Each row is a point. To make a cloud, some directions were put in groups of two or more. Within a group, all points are equally far from the middle, so they leave a hole (a ring in 2 directions, a hollow ball in 3). The other directions are filled evenly. Then the cloud was stretched, turned, moved and blurred a little. How many holes are there, and how many directions does each take, smallest first?
(in the rows, 128 means zero)

Cloud, 22 rows:
[[ 77 109 172]
 [ 97 138 151]
 [113 125 136]
 [ 96 108 144]
 [132  76 168]
 [ 81 105 148]
 [108 118 126]
 [174 123 113]
 [115  96 119]
 [119  85 160]
 [ 87 101 120]
 [136 150 124]
 [ 99  97 118]
 [144  94 126]
 [162 131 183]
 [147 104 111]
 [ 82 143 133]
 [161 114 121]
 [143 111 155]
 [165 103 125]
 [163 133 176]
 [149 119 128]]
Holes: 0

Cloud, 31 rows:
[[126 132 148 111]
 [ 95 101 126 126]
 [111  62 157 122]
 [120  94 103 105]
 [127 145  95 117]
 [117 113  97 129]
 [117  91 128 155]
 [137  77 151 141]
 [136 151 155  96]
 [139  84 101 124]
 [ 89 101 151 157]
 [140 142 173 151]
 [137 120 148 121]
 [122  94 160 161]
 [150 105 119 120]
 [113  67 156 142]
 [117 119 113 164]
 [105  82 117 142]
 [ 75  75 109 150]
 [133 139 152 148]
 [138 144 161 131]
 [145  76 129 121]
 [127  72 127  93]
 [ 98  65 118 166]
 [102  96 102 109]
 [112  94 136 122]
 [125 138 154 125]
 [104  73  92 121]
 [105 129 138  82]
 [115  65 162 137]
 [119 129 129 124]]
Holes: 0

Cloud, 50 rows:
[[111 161 135 106 122 118]
 [128 141 101 164 164 111]
 [ 88  77 135 102 136 134]
 [112 134  96 106 119 105]
 [142  97  99 104 124 171]
 [113  71 120 128 137 120]
 [132 157 120 140 151 185]
 [ 65 129 118 148 145 153]
 [120  93 115  92 152 104]
 [152 113 174 126 110 113]
 [178 141 127 142 140 113]
 [ 90 130  72 145 158 128]
 [174  95 128 103 102 111]
 [ 94 132 142 111 120 149]
 [120 112  93 104  94 150]
 [104 139 150 100 130 143]
 [113  88 103 103 124 165]
 [165 145 139 127 154 160]
 [117 149  80 137 160 168]
 [ 76 148 138 126 140  86]
 [ 84  99 100  99 105 139]
 [ 99  96 138 127 146 159]
 [114 102 166 123 137 108]
 [110 115  92  90 134 145]
 [ 71 103 110 138 147 178]
 [107  81 109 120 137 170]
 [143 149 106 131 164 179]
 [167 131  96 151 122 126]
 [128  81 140 116 121 142]
 [162  91 128  92 110 113]
 [ 73  92  98 147 125 115]
 [ 79  99  89  94 121 135]
 [ 65 112 115 155 131 132]
 [170 121  96 129 153 177]
 [ 87 100 107  98  92 108]
 [117 158 132 150 128 127]
 [151 146 143 147 143 100]
 [116 135 135 178 141 126]
 [ 65 144 112 157 166 149]
 [117 120 163 133 153  96]
 [121 157  95 151 148 133]
 [ 62  96  85 132 130 150]
 [ 52 116 134 107 121 117]
 [171 145 131 148 143 112]
 [124 113  81 148 118 136]
 [158 136 151 153 155 133]
 [146 128 119 138 178 132]
 [162 131 113 158 167 130]
 [160 141 142 175 154 137]
 [116 121 142 157 179 139]]
Holes: 2 (2, 2)

Cloud:
[[ 99 147 124  92  65 126 148 101]
 [157  99 105 114  84 122 118 119]
 [139 123 172 154 106 116 172 158]
 [120 152 150 157  79 112 147 109]
 [162 116 107  77 135 118 163 130]
 [141  99 147 164  93 125 164 136]
 [125  98 124  64 100 140 112  87]
 [ 97 102  91 153 155 163 122  97]
 [ 98  90  95 113  91  86 132 105]
 [103 107 149  99 100 167 119 127]
 [134 140 125 173  74 154 127 128]
 [127 118 144 150 128 107 188 113]
 [147 107 111 142  93 175 185 126]
 [106 103 109 140 165 143 139 101]
 [146  88  85 162 119 109 112 102]
 [123 138 125 167 130 182 136 164]
 [102 118  97 145 134 165 151  98]
 [ 92  79  76 152 125 153 129  96]
 [112  85 113  86  93 129 121  97]
 [ 91 105 107  94 134 124 134  89]
 [121  91 134 166 118 145 122 144]
 [ 93 109 156 132 150 144 103 132]
 [120 122 104 144 124 159 175 150]
 [110 114 151 150 171 123 107 135]
 [141 116 100 141 102 143  87 124]
 [145  97 167 120 169 133 134 157]
 [129  93 142  88 141 102 145 171]
 [150 105  93 165 172 100 124 129]
 [172 153 111 105 101 116 181 122]
 [133 108 150 131 116 116 193 112]
 [113  88  92 110  92 105  96  80]
 [119 165 128 168 125 159 145 123]
 [150 115 146 164 102 126 124 158]
 [140 104  64 156 102  92 146 104]
 [137  97  82 118  86 117 158 138]
 [127 123  83 109 148 121 125 145]
 [133 112 130 137 150 133 121  70]
 [163 119  98 110 161 131 101 172]
 [122 116 116 131  81 186 156 142]
 [123 144  99 178 128 121 153  98]
 [124 101 121 179 111  97 118 133]
 [154 116  80 149 144  88 146 128]
 [140 140 110 168 125 153 140 112]
 [159 125 148 141 166 103 132 151]
 [103  72  77 119 120 110 101 128]
 [130 139  70 157  92 113 151 101]
 [131 147 122  86 113 159 169 142]
 [130 155 106 105 129 142 106 119]
 [140  96 112 138 119 185 143 128]
 [140 119 115  84 160 122 136 169]
 [150 111 113 178  95 142 163 122]
 [131 106  71 101 104 160 116 102]
 [160 106 114 141 132 149 197 113]
 [112 124  90 143  87 107 121 154]
 [135 141  97 125 140 127 108 109]
 [145 177 115 124 103 154 133 118]
 [ 96  83 145 151 144 110 122 144]
 [138 123 133  71 113 136  93 100]
 [122 114  74 132  69 115 147 112]
 [ 89  99 139 157 113 125 137 154]
 [131  99 119 101 106 122 102 167]
 [ 83 142 115 208  88 122 118 138]
 [ 84 130 141 103 139 137 121 158]
 [151 122  70 144 109  98 164 111]
 [163  98 135  85 148 150 177 130]
 [108 122 131  68 116 151 104 109]
 [ 97  98 109 183 105 143 111  96]
 [107  71  97 110  95 131 132 105]
 [111  94 118 120 152 121 161  97]
 [123  88  76 110 125 162 143 100]
 [160 128 141 104  74 112 143 158]
 [156 132 100 143 109 133 122 159]
 [151 113 102  90 162 114 135 160]
 [110 123 111  95 122  99 115 101]
 [121  83  77 120  88 101 138 111]
 [ 95 127 114 108  83 115  98 103]
 [132 132 140 143 113  89 136 113]
 [179 140 150 141 149 134 159 155]
 [168 124 114 153  67 125 158 125]
 [135  78 120 127  90 162 157 115]
 [ 89  91  99 153  89 154 142  99]
 [127 122  78 103 140 123 119 105]
 [115 103 127 114  84 125 158 163]
 [132 162 118 136 142 125 112 146]
 [111 129  77 101 124 133 132  94]
 [111 107  97 180 145 146 135 124]]
Holes: 2 (2, 2)
